Each row of a before or after table is a point. The points were changed in one or more steps. Then noise was added and the rows were shuffled. The steps act on how far a point lies along the listed directions, d1 being the first. Write out the steps. A step turns or swaps two directions, mirrors them in a line or flattens them onto one, adds a multiple of one to another, or multiplies one. Angles are multiples of 10 degrees, from the lower direction toward the higher: turns from -170 to 170, lines from 10 to 170 but not 90. Use the fewest steps. Two steps may share a direction if one is a turn and the other turns, adds or multiplies; they go together, in the order done. Otherwise the lowest direction goes first.
(in the rows, 128 means zero)

Directions:
(1): [123 175]
(2): [175 133]
Before, 9 rows:
[[123 155]
 [121  69]
 [115 151]
 [129 136]
 [150 157]
 [161 139]
 [137 123]
 [108 149]
 [109 127]]
After:
[[ 93 151]
 [117 155]
 [ 74 145]
 [199 160]
 [ 70 122]
 [228 147]
 [154 124]
 [134 137]
 [ 93  66]]
Steps: multiply d2 by 3

Directions:
(1): [123  92 114  74]
(2): [ 80 131  84 141]
Before:
[[160 121 149 115]
 [160 101 155  91]
 [ 81 116  69 103]
 [112 121  83 113]
 [198 189 197 172]
 [101 105 123  77]
 [132 137 154 171]
 [105 165 109 154]
 [112 118  85 123]
 [159 112 155  72]
 [135 144 147 149]
 [ 88 118  96  72]]
After:
[[ 72 131 103 123]
 [151 123 142  81]
 [155 117 169 137]
 [125 107  92 101]
 [146 132 154 133]
 [121 114  88 101]
 [200 187 197 168]
 [127 149 126 163]
 [104 150 114 178]
 [100  99  79  78]
 [ 96 169 111 168]
 [ 74 129  86  92]]
Steps: swap d1 and d2

Directions:
(1): [ 76 130 119 110 127 188]
(2): [130 125 174 182 159 154]
(3): [157 127  65 152 157 151]
(4): [152  55 137 112 119 147]
Before, 12 rows:
[[182  87 117 164 162 144]
 [161 115  52  96 126  88]
 [107 129 146 122 131 164]
 [169 120  40 118 158 143]
 [119  85  65  86 113 165]
 [ 98 125 102  89  88 156]
 [107 121  95  83  78 125]
 [130 104  36  92 117 151]
 [101 145 102  69 101 145]
 [121 144 158 138 132 131]
 [ 94 184  62 112 102 150]
 [140 143 129 143 145 114]]
After (12 x 6):
[[ 95 112 115 102  94 176]
 [ 90 130  59  93 119 170]
 [166 161  72 136 143  94]
 [ 95 115 134  93 121 188]
 [139 149  51 137 173 172]
 [144 102 133  97 114 125]
 [ 95 132  54 115 137 191]
 [118  87 120 145 126 214]
 [141 131 132 146 147 124]
 [ 73 133 117 114 103 175]
 [147 118 153 126 124 112]
 [ 83 173  87 152 167 172]]
Steps: turn d1 and d2 by 70 degrees; turn d2 and d4 by 120 degrees

Directions:
(1): [143 145 183 155 134  64 106 106 154]
(2): [164 109 110 152  84 124 188  89 151]
(3): [ 90 158 177 161 100 152 168 162 120]
(4): [115 118  89 189 114 134  90 158 172]
Before (12 x 9):
[[113 113 161  98 146 140 143 107  92]
 [122 135 106 131 153 154  52 141 123]
 [145 123 100 132 152  78 102 107 160]
 [121 111 117 143 130 157  95 143 151]
 [150 126  90 142 162 116  41 114 165]
 [119 149 102 130 161 154  93 145 111]
 [ 83 149 138 107 143 163 112 182 101]
 [167 107 104  89  87 128 192  76 144]
 [148 112 117  82 106 170 189 121  92]
 [199  48  45  70 131 162 228  63 109]
 [127  78 113 108 147 133 103 128  99]
 [ 93 118  70 153 141 130  97 147 140]]
After, 12 rows:
[[126 126  89 112 169 102  84 131 141]
 [131 104 109 150 118 156 114 133 157]
 [110 109  63 165 121 125 127 128 153]
 [224  90 170 122 153  23 167  26 161]
 [159 138 181 103 126  56 126  77 158]
 [146  70 106 120 125 128 131 106 110]
 [141 130  76 141 128 165 145 119 123]
 [173 126 170 117 100 101 180  85 126]
 [144 114  55 128 156 157  59 123 150]
 [142 111  65 135 118 183 109 122 127]
 [121 107 154 101 134 143 158  98  96]
 [118 122 102 125  92 175 186 148 119]]
Steps: turn d1 and d2 by -90 degrees

Directions:
(1): [162 142 139 110 137 114  33 118 126  97 126]
(2): [166 181  94 123 143 131 162 148  85  78 152]
(3): [168 113  92  81 190 129 139 110 133 172 101]
Before, 14 rows:
[[110  94  90  88 179 137 228 106 124 226  92]
 [141 112 123 105 140 123  92 107 146 171  96]
 [155  66 158 103 148  92   7  76 178 212 102]
 [163 170  93 124 144 124 151 129  75  92 153]
 [107  75 135 118 138 126  59 100 178 157 109]
 [ 92 131 166 177  53 137  51 133 130  83 156]
 [ 86 102 116 144 105 136 183 122 158 161 106]
 [168 107  99  72 182 134 141 101 119 149 115]
 [125 145 161 147  88 121  18 149 114  76 165]
 [147 141 119 106 158 126 141 116  80 116 110]
 [141 149 108 106 158 123 153 127  97 128 109]
 [178 131 114  82 169 131 105 112 120 138  98]
 [135 115 145 128 132 113  59 124 162 142  91]
 [166  98 133 103 130 124 119 115 133 129 105]]
After:
[[130 117 116 129 122 145 107 121 131 136 128]
 [143 145 107 126 131 124 129 120  97 119 143]
 [129 135 135 118 141 125 120 113  89 116 113]
 [140 132 128 117 125 123  87 120 135 139 110]
 [146 126 130 103 138 134 104 107 119 105 131]
 [180 117 147 106 142  91  24  93 143 155 124]
 [163 111 138 113 116 122 111 114 126 111 117]
 [122 144 128 123 138 122 126 129 104 117 118]
 [153 129 127 122 140 114  75 127 149 128  96]
 [ 87 127 134 141 108 135 177 125 107 151 130]
 [ 93 114 119 153  95 132 183 132 145 136 115]
 [126 102 122 118 143 124  72 110 150 125 123]
 [163 137 136 103 137 124  82 117 117 118 112]
 [157 125 121 107 150 129  64 136 120 131 135]]
Steps: flatten d1 and d3 onto the line at 20 degrees; multiply d2 by 0.4

Directions:
(1): [144  87 115 113  82 126  69 181 116 110  85  82 133 149]
(2): [109 131  45 105 158 145 102 114 109  72 166 117 109 112]
(3): [108 147 164 159 105 162 146 127  83 112 132  89  46 131]
Before:
[[132 153 146 127 132 122 158 112 160 151 127 153 158 118]
 [109 133   7 108 172 139 104  81 133  53 196 137 116  96]
 [136 120 127 126 159  97 151 132 173 164 140 178 179 127]
 [ 98 156  50 111 156 157 123 112  61  63 198 101  11 108]
 [160 133 145 141  95 150  99 170 132 105 117 113 123 142]
 [135 142 129 132 142  91 124 153 166 144 109 157 149 148]
 [122 135 169 107 149  68 153 108 159 186 102 182 187 126]
 [109 128  43  81 184 132 104  95 134  80 174 166 131 110]]
After:
[[ 89 168 185 135 146 114 173  87  98 147 128 135  82 126]
 [145 100  74  86 103 111  65 181  90 102 118  90  91 139]
 [114 133  93 137 120 149 132  98 124  90 169 116  80 112]
 [ 99 147 154 160 151 143 179 115 122 143 163 138  91 126]
 [114 156 155 145 114 148 156 120 122 128 131 120 100 122]
 [119 167 136 152 151 112 150 135 148 137 133 152 102 137]
 [104 142 128 125 152 150 142 100 102 105 164 143  73 116]
 [167 137 114 125 128 134 107 147 163 117 131 159 176 133]]
Steps: turn d1 and d3 by -100 degrees; multiply d2 by 0.4

Directions:
(1): [ 68  85 128 130 147 106  75 119 165 187 140 137 156 109 147 129  93 185]
(2): [137 146 105 178 116 163 161 165 128 144 131 160 148 117 158  32 103 145]
Before:
[[124 117 131 109 125 113 146 138 133 116  98 111 117 153 110 155 140 114]
 [108 122  76 188 115 173 123 179 155 183 128 187 168  80 170   7  87 172]
 [ 89 103 131 118 149 112  82 117 141 154 133 119 144 131 132 162 119 157]
 [ 62  69 139 129 166 105  73 113 163 189 143 134 158  98 149 155  95 186]
 [107 112 125 130 131 114 113 132 141 134 135 126 138 124 118 137 127 149]
 [138 140 132  95 120 123 144 116 103 105 137 107 115 141 101 168 148  89]
 [136 125 150  95 125 114 118 117 138 120 124 124 133 142 116 185 139 125]
 [122 118 109 154 127 142 124 143 134 151 127 133 137 128 153  84 113 134]
 [133 111 139 114 131 117 131 120 114 116 123 126 143 133 125 170 114 125]]
After:
[[136 128 126 124 123 120 134 132 125 106 131 119 122 135 107 147 149 120]
 [162 131 156  96 139 121 144 104  97  69 119  94  95 140  96 219 174  73]
 [150 150 132 113 127 136 138 129 100  87 121 105 113 153 112 163 155  96]
 [164 154 133 132 109 150 165 149 125 108 124 144 139 140 135 113 133 115]
 [130 125 119 138 117 135 167 156 133 125 101 134 129 145 126 100 125 124]
 [106  98 129 115 136 110  92 111 138 145 125 109 121 135 131 163 131 124]
 [ 70  64 131  68 148  80  27  86 163 159 123 113 129 100 103 243 139 144]
 [136 148 110 144 111 154 164 152 112 136 146 139 143 126 136  72 115 120]
 [151 126 128 136 120 136 157 137 103 107 122 137 146 133 135 128 113 117]]
Steps: turn d1 and d2 by -120 degrees

Directions:
(1): [162 167 139  92 111 141 126  85  98 199 119 131 138 136  80  74  67 137
 148 145]
(2): [154 171 133 159 170 160 155 155 126 129 217 135 121 133 104 139 142  97
 197 124]
(3): [ 53 164 114 158 143 161 103 131  74 181 127 161 118 105 155 182 110 151
 117 144]
(4): [122 101 192 141 164  71 143 117 123 170 127 128 114  97 112 125 173 104
 120 208]
(5): [106 143 174 190  69 130 184 114 140 133 138  63 121 150  96 160 106 147
 103 116]
Before (13 x 20):
[[108 131 141 156 126 144 152 134 129 137 131 114 124 139 145 175 134 141
  112 124]
 [146 153 119  94 137 127  97 119  92 174 126 156 133 130 111 107  99 134
  140 141]
 [125 127 166 140  82 123 162  91 134 144 110  66 132 150  96 126 112 147
  107 135]
 [115 124  97 119  60 151 122 136 128 114  88  96 137 167 126 127  87 169
   98  83]
 [102 150 125 121  98 150 123  98 109 156 105 108 137 131 110 137  83 155
  114 126]
 [141  94 166 131 106 101 151 121 158 100 111  97 127 142 124 123 148 127
  101 135]
 [144 102 102  93 105 115 106 139 137 123 104 127 147 133 132  94 109 135
  112 125]
 [119 111 116 136  81 133 122 147 143  78 107 125 127 133 153 138 138 134
  106  86]
 [119 124 147 128  91 120 127  90 120 152 101 104 118 126 122 118 100 148
  105 140]
 [ 91  99 123 133 170 120  95 134 130 127 109 169 137  99 171 156 150 131
  111 146]
 [137 150 103 104 130 129 110 135 113 120 139 151 129 138 131 108 102 115
  148 116]
 [110 143 113 118 111 151  86 129  92 149  93 154 126 110 150 145  95 135
  124 110]
 [132 125 132 148  91 138 172 137 154  85 156  90 128 156 123 162 133 122
  139 101]]
After:
[[ 67  77 115 165 193 118 104 176 152  72 136 170 126  98 208 201 196 119
  106 135]
 [125 165 116 114 118 164  93 124  85 168 110 155 126 109 129 131  83 132
  147 117]
 [ 90 114 137 172 131 134 149 154 139 103 134 115 121 133 165 196 161 133
  103 116]
 [134 153  99 126  78 166 137 140 120 126 124  95 135 172 106 125  83 159
  132  86]
 [136 192 132 102  97 166 129  75  85 207 122 112 142 134  67  97  41 156
  142 135]
 [150 159 159 121  95 139 135  76 103 194 129 105 123 133  89  92  72 141
  139 152]
 [100  89 109 170 108 132 136 187 164  22 139 126 117 127 182 186 187 117
  108  70]
 [158 126 108  93 117 130 109 135 124 139 137 133 147 136 111  84 100 127
  142 127]
 [150 156 173 124  86 140 171  75 119 179 127  68 134 156  64 101  81 144
  134 143]
 [134  90 163 154 123 104 161 144 168  72 135  95 120 139 140 147 171 121
  113 129]
 [105  90 126 156  87 121 167 158 174  38 145  88 122 152 157 194 166 125
  108  89]
 [152 156 106  89 124 130 108 115 105 144 127 149 132 141 117  89  78 120
  145 123]
 [182 197 133  58 123 145  94  75  62 252 118 160 146 140  60  45  36 144
  156 160]]
Steps: multiply d1 by 3; multiply d2 by 0
